Each row is a point. Examples show where two turns around zero, p and q, send a point. Write where each new point lands after one turn and then the other. Backwards means that the second turn is done in reverse. Each puzzle has new turns, and all numbers are rounded.
(in the rows, 128 means zero)

Turn p:
[126  85] -> [96 99]
[169 150] -> [172 114]
[ 90 148] -> [116 169]
Turn q:
[115 153] -> [125 156]
[180  99] -> [166  82]
[ 89 132] -> [ 93 146]
Where do these land?
p, then q: [136  73] -> [80 99]
q, then p: [141 137] -> [141 120]
q, then p: [106 174] -> [162 166]

Turn p:
[108  83 161 145] -> [ 81 109 154 152]
[152 174 152 134] -> [163 165 154 128]
[113 109  96  84] -> [120  93 101  88]
[ 81 104 105 125] -> [ 82 118  97 116]
[186 169 126 152] -> [193 153 134 156]
Turn q:
[102 131 119 178] -> [ 89 103 150 153]
[113 100 103  87] -> [123 122  86  89]
[157 120 130 133] -> [155 116 132 134]
[ 90 156 108 132] -> [ 84 142 113 144]
[210  78 181 121] -> [223 108 169  98]
[ 84 149 134  96] -> [ 93 169 114 109]
[140 162 121 149] -> [128 136 132 169]
Where do these land?
p, then q: [136  98 120 163] -> [107  92 145 142]
p, then q: [ 75 149 105  59] -> [126 169  59  82]
q, then p backwards: [139  39 148 155] -> [158  93 146  46]
p, then q: [138 160 146 119] -> [152 157 135 136]
p, then q backwards: [139 138  93  95] -> [145  95 115  97]
p, then q: [142 158 145 146] -> [142 147 146 157]
p, then q backwards: [126 154 139 159] -> [132 167 142 120]
